Each row of a before or after table is a point. The points were changed in one or more steps. Then noise was added and the rows were shuffled. The steps act on columns, c1 being the first. What was done? A step turns or swaps two columns, mirrors them in a line or flattens them onto one, adds a multiple of one to another, or multiplies or shifts one. Angles are multiples of 10 degrees, from the lower column toward the higher: turns from -170 to 170, lines from 10 to 170 but not 90. Use the fewest steps. Two steps may share a column if one is a turn and the other turns, adds or multiplies; they go together, in the order done. Otherwise the lowest column goes first.

Before, 13 rows:
[[-0.35  0.40  0.16]
 [-0.20 -0.35  0.22]
 [ 0.53 -0.45  0.62]
 [-0.01  0.69  0.34]
 [ 0.00  0.57  0.42]
 [ 0.68  0.61 -0.08]
 [ 0.45  0.03  0.73]
 [-0.30 -0.35  0.27]
 [ 0.15  0.36  0.36]
 [-0.44 -0.42  0.32]
 [ 0.74 -0.19 -0.52]
 [ 0.53  0.43  0.47]
 [-0.55  0.60 -0.27]]
After:
[[ 0.02  0.46  0.35]
 [-0.05  0.40 -0.30]
 [ 0.67  0.38  0.53]
 [ 0.38  0.51 -0.67]
 [-0.54 -0.14 -0.07]
 [ 0.04  0.83  0.09]
 [-0.64 -0.15 -0.24]
 [-0.57 -0.17  0.76]
 [-0.10  0.68  0.08]
 [ 0.01  0.51  0.68]
 [-0.46 -0.07 -0.25]
 [ 0.49 -0.53  0.53]
 [-0.36  0.33  0.72]]
Steps: turn c1 and c3 by 70 degrees; turn c1 and c2 by -30 degrees

Before (14 x 4):
[[-0.98  0.24 -0.14 -0.29]
 [-0.73 -0.28  0.41  0.08]
 [ 0.51 -0.33 -0.54 -0.21]
 [-0.47 -0.46  0.05 -0.10]
 [-0.53 -0.09  0.76 -0.02]
 [-0.10 -0.77 -0.14 -0.34]
 [-0.15  0.44 -0.95 -0.78]
 [-0.19 -0.01 -0.55 -0.02]
 [-0.57 -0.75  0.42 -0.48]
 [ 0.08 -0.81  0.13 -0.32]
 [-0.77 -0.20  0.25 -0.18]
 [ 0.54 -0.80 -0.88 -0.41]
 [-0.11  0.20 -0.34 -0.32]
 [-0.63  0.08  0.06 -0.14]]
After (14 x 4):
[[ 0.76 -0.14  0.12  0.31]
 [ 0.10 -0.60 -0.33  0.04]
 [ 1.00  0.17  0.29 -0.06]
 [ 0.25 -0.54 -0.20 -0.23]
 [ 0.25  0.14 -0.08 -0.40]
 [ 0.17 -0.01  0.27 -0.49]
 [ 0.54  0.33 -0.25 -1.08]
 [ 0.74 -0.52 -0.25  0.36]
 [ 0.48 -0.32  0.11  0.08]
 [-0.33 -0.23 -0.23 -0.66]
 [ 0.47 -0.05 -0.03  0.80]
 [-0.27 -0.55 -0.26 -1.02]
 [ 0.63  0.07  0.14  0.13]
 [ 0.59 -0.22  0.29  0.54]]
Steps: turn c1 and c4 by 150 degrees; turn c3 and c4 by 110 degrees; multiply c2 by 0.7

Before:
[[-0.44 -0.19  0.76  0.42  0.55 -0.83  0.45  0.52]
 [-0.34  0.05 -0.95 -0.25 -0.30  0.96 -0.55 -0.56]
 [ 0.16 -0.30 -0.69 -0.39  0.23  0.03  0.30 -0.66]
 [ 0.17 -0.70 -0.99 -0.38  0.04 -0.12 -0.20 -0.36]
 [ 0.04 -0.14 -0.56  0.07  0.23  0.52  0.21 -0.07]
 [-0.17  0.34 -0.79 -0.48  0.01  0.31  0.24 -0.29]
 [-0.07  0.59 -0.74 -0.20 -0.63 -0.54  0.21  0.05]
 [ 0.03  0.35 -0.74  0.18  0.14 -0.67 -0.08 -0.17]
 [-0.19  0.47 -0.12 -0.74 -0.17 -0.40 -0.34  0.14]
 [ 0.58  0.40 -0.83 -0.39 -0.10  0.16  0.24  0.33]
 [-0.80 -0.26  0.73  0.35 -0.06 -0.31  0.64  0.00]
 [-0.64 -0.11 -0.18 -0.28 -0.19 -0.36  0.03  0.49]
 [-0.54  0.25 -0.63 -0.38  0.31  0.15  0.13  0.00]
 [-0.49 -0.20  0.83  0.29  0.16 -0.25  0.14 -0.12]]
After, 14 rows:
[[-0.11 -0.47 -1.08  0.03 -0.45  0.04  0.12 -0.66]
 [-0.12  0.95 -1.15 -0.65  0.13 -0.56 -0.23  0.03]
 [ 0.30  0.77 -0.50 -0.51 -0.57 -0.41  0.07  0.16]
 [ 0.11 -1.12 -1.40 -0.16 -0.35 -0.10  0.36 -0.36]
 [ 0.32 -0.18 -0.58 -0.28 -0.16 -0.37 -0.62  0.50]
 [ 0.78  0.07 -1.34 -0.37 -0.04  0.93  0.43 -0.58]
 [ 0.32  0.38 -1.03  0.09 -0.48  0.15 -0.43  0.01]
 [-0.72  0.65 -1.24 -0.29 -0.28  0.15  0.06  0.33]
 [-0.14 -0.22 -0.95  0.26 -0.07  0.52 -0.11 -0.09]
 [ 0.22 -0.40  0.34  0.11  0.33 -0.31 -1.01  0.03]
 [ 0.07  0.57 -1.20 -0.25 -0.42  0.31 -0.19 -0.29]
 [ 0.07  0.57 -1.16  0.22  0.07 -0.67  0.13 -0.15]
 [-0.13 -0.30  0.35  0.68  0.06 -0.83 -0.81  0.51]
 [ 0.34 -0.31  0.46  0.28  0.15 -0.26 -0.36 -0.11]]
Steps: add 0.5 times c8 to c7; turn c1 and c7 by 140 degrees; multiply c2 by 1.6; shift c3 by -0.40; mirror c4 and c5 in the line at 30 degrees

Before (9 x 9):
[[-0.37  0.26  0.37 -0.13 -0.45 -1.12  0.32 -0.16  0.13]
 [-0.29  0.73 -0.41 -0.12 -0.21  0.09 -0.66 -0.39  0.37]
 [-0.30  0.33 -0.03  0.51 -0.68  0.54 -0.31  1.58  0.02]
 [-0.34 -0.41 -0.07 -0.12 -0.60  0.51 -0.68  0.17 -0.06]
 [-0.30 -0.41 -0.34  0.01 -0.28 -1.17  0.08  0.54  0.34]
 [-0.46 -0.18 -0.10  0.00 -0.26  0.35  0.30 -0.38  0.16]
 [ 0.18  0.27 -0.16 -0.27 -0.13  0.51 -0.63  0.49  0.38]
 [ 0.33 -0.25 -0.31  0.44 -0.19  0.34 -0.58 -0.31  0.48]
 [-0.25 -0.19 -0.02  0.45  0.21  0.55 -0.22 -0.16 -0.31]]
After, 9 rows:
[[ 0.74 -0.05 -0.09 -0.09 -0.07  0.39 -0.69 -0.37 -0.69]
 [ 0.38 -0.69  0.34  0.51  0.46  0.26 -0.29  1.63 -0.72]
 [ 0.19  0.67  0.22  0.02  0.02  0.25  0.26 -0.34 -0.44]
 [ 0.40  0.19 -0.50 -0.10  0.25 -0.87  0.34 -0.13 -0.65]
 [ 0.01  0.37  0.33  0.43  0.12  0.28 -0.23 -0.13  0.61]
 [ 0.05 -0.59  0.28 -0.23 -0.19  0.41 -0.56  0.48 -0.64]
 [-0.14  0.23 -0.88 -0.02 -0.04 -0.25  0.07  0.57 -0.76]
 [-0.06  0.49  0.31 -0.10  0.45  0.30 -0.67  0.14 -0.50]
 [-0.39  0.02  0.06  0.44 -0.20  0.44 -0.61 -0.32 -0.81]]
Steps: turn c1 and c2 by -130 degrees; add -0.5 times c8 to c2; turn c3 and c6 by -60 degrees; multiply c3 by 0.7; turn c5 and c9 by 140 degrees; multiply c9 by 1.6

Before (11 x 12):
[[ 0.55 -0.02 -0.80 -0.42  0.19 -0.37 -0.96 -0.22 -0.49  0.56 -0.41 -0.53]
 [-0.12 -0.18  0.39 -0.19 -0.10 -0.15 -0.98 -0.55 -0.40 -0.63  0.37  0.43]
 [ 0.11 -0.36  0.67  0.11  0.66  0.28  0.29 -0.08 -0.28  0.10  0.02  0.33]
 [-0.17  0.04 -0.47  0.23 -0.02  0.93  0.18  0.44  0.09 -0.46 -0.53  0.05]
 [ 0.07  0.42  0.15 -0.02 -0.45 -0.27  0.15  0.21 -0.79  0.02 -0.15 -0.02]
 [ 0.71  0.24 -0.71  0.36 -0.47  0.28  0.44 -0.72 -0.41 -0.66 -0.08 -0.38]
 [ 0.09  0.19  0.20  0.22 -0.76  0.08  0.16  0.35  0.56 -0.03  0.16 -0.49]
 [-0.43  0.46 -0.01 -0.02 -0.01  0.40  0.18 -0.16 -0.05  0.53  0.46 -0.14]
 [ 0.03  0.29 -0.16 -0.34  0.29  0.82  0.07  0.48  0.42 -0.59 -0.52 -0.27]
 [-0.48  0.25 -0.09  0.78  0.18 -0.17 -0.80 -0.04  0.70 -0.64  0.09 -0.91]
 [-0.21  0.39  0.48  0.37 -0.14  0.64 -0.36  0.10 -0.12 -0.50 -0.76 -0.20]]
After:
[[ 0.12  0.66 -0.12 -1.28 -0.44 -0.32 -0.05 -0.69 -0.66 -1.01  0.30 -0.48]
 [-0.03  0.13 -0.48 -0.12 -0.17 -0.74 -0.31  0.31  0.50 -0.85 -0.33 -0.28]
 [ 0.66 -0.90  0.66  0.07  0.12 -0.02 -0.33  0.21  0.39 -0.33  0.20  0.26]
 [ 0.19 -0.04 -0.77 -0.23  0.61  0.60  1.05 -0.56  0.16  0.15 -0.21 -0.20]
 [ 0.30  0.73 -0.14  0.38  0.03 -0.81  0.19  0.10  0.24 -0.99 -0.28 -0.52]
 [-0.10 -0.46  0.38 -0.50 -0.07  0.34  0.93 -0.01  0.20 -1.03  0.59  0.68]
 [-0.74  0.46  0.16 -0.07  0.10 -0.44 -0.34 -0.13 -0.38 -0.42  0.36 -0.58]
 [-0.14  1.01  0.46 -0.61 -0.26 -0.41 -0.01 -0.11  0.52 -0.90 -0.54 -0.20]
 [-0.01  1.19  0.01  0.11 -0.46 -0.23 -0.11 -0.24  0.29  0.14  0.66  0.03]
 [-0.46  1.04  0.15  0.10  0.09  0.71 -0.06  0.21  0.38 -0.43  0.02 -0.18]
 [-0.46  0.60 -0.70 -0.06  0.69  0.07 -0.66 -0.78  0.51 -1.08  0.15  0.33]]
Steps: swap c1 and c5; multiply c2 by 2.5; multiply c4 by 1.3; turn c4 and c7 by -140 degrees; turn c6 and c9 by 140 degrees; turn c8 and c12 by -50 degrees; shift c10 by -0.40; shift c11 by 0.20

Before, 10 rows:
[[-0.83  0.38 -0.13  1.08  1.39 -0.26  0.76  0.45  0.27  0.08  0.15  0.44
  -0.44 -0.07  0.54 -0.57 -0.07 -0.14]
 [-0.82 -0.18  0.56 -0.22  0.23  0.11  0.60  0.51  0.26  0.22 -0.13 -0.06
  -0.39  0.07 -0.13 -0.55  0.13  0.13]
 [-0.61 -0.39  0.20 -0.05  0.57 -0.43  0.42  0.50 -0.30 -0.08 -0.20  0.50
  -0.32  0.10  0.00 -0.26  0.24  0.02]
 [ 0.01  0.46  0.28 -0.05  0.14  0.08 -0.11 -0.41 -1.53 -0.09 -0.07 -0.14
   0.07 -0.32  0.23 -0.37 -0.24  0.33]
 [-0.77  0.30 -0.83 -0.02  0.07 -0.43  0.46  0.04  0.23  0.37 -0.22  0.27
  -0.18  0.20  0.24 -0.22 -0.24 -1.09]
 [-0.52  0.43  0.31 -0.14  0.61 -0.22 -0.12 -0.27  0.13  0.27 -0.10  0.23
  -0.16 -0.10  0.27  0.88  0.16  0.20]
 [-0.53  0.39 -0.76  1.30 -0.08 -0.28  0.11  0.48  0.27  0.42 -0.08  0.15
   0.12 -0.57  0.59 -0.63  1.52  0.14]
 [-0.44  0.27  0.13  0.16  0.52 -0.17  0.09  0.64  0.03 -0.06 -0.06 -0.51
  -0.04  0.28 -1.74  0.14 -0.18  0.31]
 [ 0.39  0.40  0.50  0.00  0.08  0.25  0.02  0.40 -0.51  0.27 -0.15  0.41
   0.79  0.01  0.60 -0.06  0.09 -0.25]
 [-0.79 -0.60  0.57  0.19  0.01 -0.36  0.11  0.47 -0.19  0.44  0.09  0.34
  -0.43  0.11  0.59  0.17 -0.16 -0.37]]
After (10 x 18):
[[-0.42  0.28  4.83  0.18  0.02 -0.13  0.11  0.63  0.04  0.74  0.05 -0.50
   0.23  0.25  1.90  0.13 -0.20  0.33]
 [-0.48  0.44 -0.84 -0.15  0.30 -0.24 -0.11 -0.33  0.18 -0.06 -0.03  0.22
   0.17 -0.09  0.05  0.87  0.12  0.26]
 [ 0.44  0.43 -1.83 -0.05  0.45  0.31 -0.01  0.40 -0.28 -0.34  0.42  0.36
   1.07  0.00 -0.12 -0.09  0.07 -0.27]
 [-0.78 -0.57 -1.87  0.19  0.59 -0.37  0.10  0.49 -0.22 -0.06  0.08  0.36
  -0.09  0.14 -0.08  0.21 -0.18 -0.36]
 [-0.82 -0.17  0.17 -0.22  0.08  0.12  0.58  0.49  0.30  0.32 -0.07 -0.06
  -0.09  0.10  0.72 -0.54  0.13  0.16]
 [-0.55  0.43 -1.42  1.29 -0.27 -0.29  0.07  0.49  0.26  0.24 -0.09  0.18
   0.41 -0.62 -1.35 -0.65  1.55  0.14]
 [-0.78  0.28 -0.38 -0.01  1.65 -0.47  0.49  0.03  0.26  0.00 -0.03  0.23
   0.10  0.22 -0.96 -0.20 -0.24 -1.08]
 [-0.79  0.37 -1.48  1.07  1.57 -0.25  0.77  0.36  0.11 -0.53 -0.34  0.46
  -0.17 -0.11 -0.65 -0.60 -0.06 -0.11]
 [-0.03  0.48 -0.76 -0.06 -0.34  0.06 -0.18 -0.38 -1.17  0.11  1.05 -0.18
   0.37 -0.29 -0.02 -0.31 -0.28  0.36]
 [-0.61 -0.40 -0.05 -0.04  0.58 -0.41  0.45  0.53 -0.09 -0.84  0.34  0.49
   0.03  0.11  0.20 -0.24  0.28 -0.01]]
Steps: multiply c15 by 3; turn c3 and c15 by 110 degrees; add -1.5 times c18 to c5; mirror c9 and c11 in the line at 160 degrees; add -1.5 times c12 to c10; shift c13 by 0.30

Before:
[[ 0.14  0.89 -0.36 -0.20 -0.12  0.12 -0.39 -0.59 -0.39  0.86 -0.07  0.33
  -0.62 -0.22  0.51 -0.36 -0.32  0.26  0.09  0.05]
 [ 0.48  0.24  0.09 -0.56 -0.65 -0.31 -0.03 -0.30 -0.21  0.42 -0.03  0.09
   0.23  0.88  0.66 -0.70 -0.28  0.52  0.17  0.39]
 [-0.61  0.90 -0.73  0.60  0.07 -0.10 -0.51  0.26  0.47 -0.06  0.06 -0.82
   0.31 -0.24 -0.33  0.57  0.65 -1.05 -0.26  0.11]
 [ 0.21  0.19  0.47  0.03 -0.75  0.07 -0.48 -0.16 -0.17  0.65  0.43 -0.09
  -0.73  0.52  0.71 -0.64 -0.05  0.08  0.12  0.45]
 [-0.84  0.14 -0.70 -0.21 -0.82  0.62 -0.01 -0.16 -0.31 -0.61  0.13  0.07
  -0.07  0.19 -0.38  0.60  0.43 -0.46 -0.82  0.24]
 [-0.74  0.43 -0.45 -0.15 -0.83  0.25 -0.05  0.27 -0.23 -0.50  0.37  0.09
   0.27 -0.16 -0.09  0.52 -0.11 -0.77  0.31 -0.03]
 [ 0.34  1.00 -0.09  0.49  0.18  0.77  0.17 -1.03 -0.07  0.86 -0.12  0.13
  -0.76  0.48  0.11 -0.45 -0.17 -0.07  0.58 -0.11]
 [ 0.47  0.01  0.43 -0.58 -0.35  0.47 -0.47 -0.84 -0.45  0.64  0.17  0.24
   0.11  0.31  0.53  0.23 -0.52  0.19  0.20  0.39]
 [-0.52 -0.07 -0.06  0.03 -0.65  0.04 -0.11 -0.49 -0.34 -0.10  0.54 -0.04
   0.30 -0.34 -0.39 -0.27  0.41 -0.12 -0.16  0.12]
 [-0.85  0.86 -0.32  0.26 -0.73 -0.43 -0.24 -0.06  0.87 -0.09  0.16 -0.51
  -0.21 -0.05 -0.33  0.76  0.92 -0.30  0.03 -0.21]
 [-0.68  0.41 -0.60 -0.24 -0.14 -0.01 -0.56  0.01 -0.17 -0.16  0.55 -0.45
  -0.23  0.29 -0.39  0.25  0.88 -0.26  0.32 -0.01]]
After:
[[ 0.56  0.26  0.07 -0.96 -0.64 -0.31 -0.04 -0.31  0.01  0.00 -0.03  0.13
  -0.30  0.88 -0.64 -0.80 -0.30  0.09  0.15  1.19]
 [-0.78  0.93 -0.73  0.22  0.08 -0.09 -0.68  0.25 -0.57  0.25  0.08  0.64
   0.08 -0.28  0.58  0.52  0.62 -0.13 -0.18 -0.43]
 [ 0.51  0.00  0.47 -1.00 -0.34  0.44 -0.62 -0.86  0.29  0.69  0.19 -0.04
  -0.39  0.30 -0.60 -0.09 -0.52  0.10  0.37  0.54]
 [-0.88  0.13 -0.69 -0.62 -0.82  0.62 -0.03 -0.16  0.25 -0.22  0.16 -0.18
  -0.15  0.20  0.32  0.84  0.42 -0.16 -0.70 -0.57]
 [ 0.30  1.00 -0.08  0.11  0.16  0.77  0.22 -1.03  0.57  0.52 -0.12 -0.12
   0.53  0.48 -0.17 -0.80 -0.17  0.09  0.45  0.71]
 [ 0.23  0.23  0.48 -0.36 -0.76  0.07 -0.61 -0.15  0.59  0.23  0.41  0.31
   0.46  0.52 -0.64 -0.88 -0.09  0.05  0.57  1.36]
 [-0.55 -0.06 -0.04 -0.39 -0.63  0.03 -0.12 -0.52  0.07 -0.23  0.57 -0.08
  -0.44 -0.32  0.38 -0.16  0.40 -0.09  0.41  0.29]
 [-0.71  0.40 -0.59 -0.62 -0.13  0.04 -0.73 -0.01  0.26 -0.03  0.52  0.29
   0.06  0.29  0.52  0.27  0.87 -0.11  0.88 -0.34]
 [-0.86  0.83 -0.34 -0.11 -0.74 -0.39 -0.30 -0.06 -0.51  0.30  0.16  0.37
   0.76 -0.08  0.48  0.71  0.89 -0.12  0.21 -0.94]
 [-0.84  0.47 -0.41 -0.56 -0.86  0.23 -0.07  0.26  0.01 -0.18  0.39 -0.10
  -0.36 -0.17  0.05  0.73 -0.11 -0.14  0.66 -0.74]
 [ 0.23  0.89 -0.37 -0.57 -0.11  0.13 -0.52 -0.59  0.72  0.57 -0.07 -0.13
   0.19 -0.23 -0.57 -0.74 -0.31  0.00  0.01  0.79]]
Steps: flatten c1 and c18 onto the line at 10 degrees; shift c4 by -0.40; multiply c7 by 1.3; turn c9 and c13 by 140 degrees; turn c10 and c16 by -30 degrees; add -1 times c16 to c20; add 1 times c11 to c19; turn c12 and c15 by -160 degrees
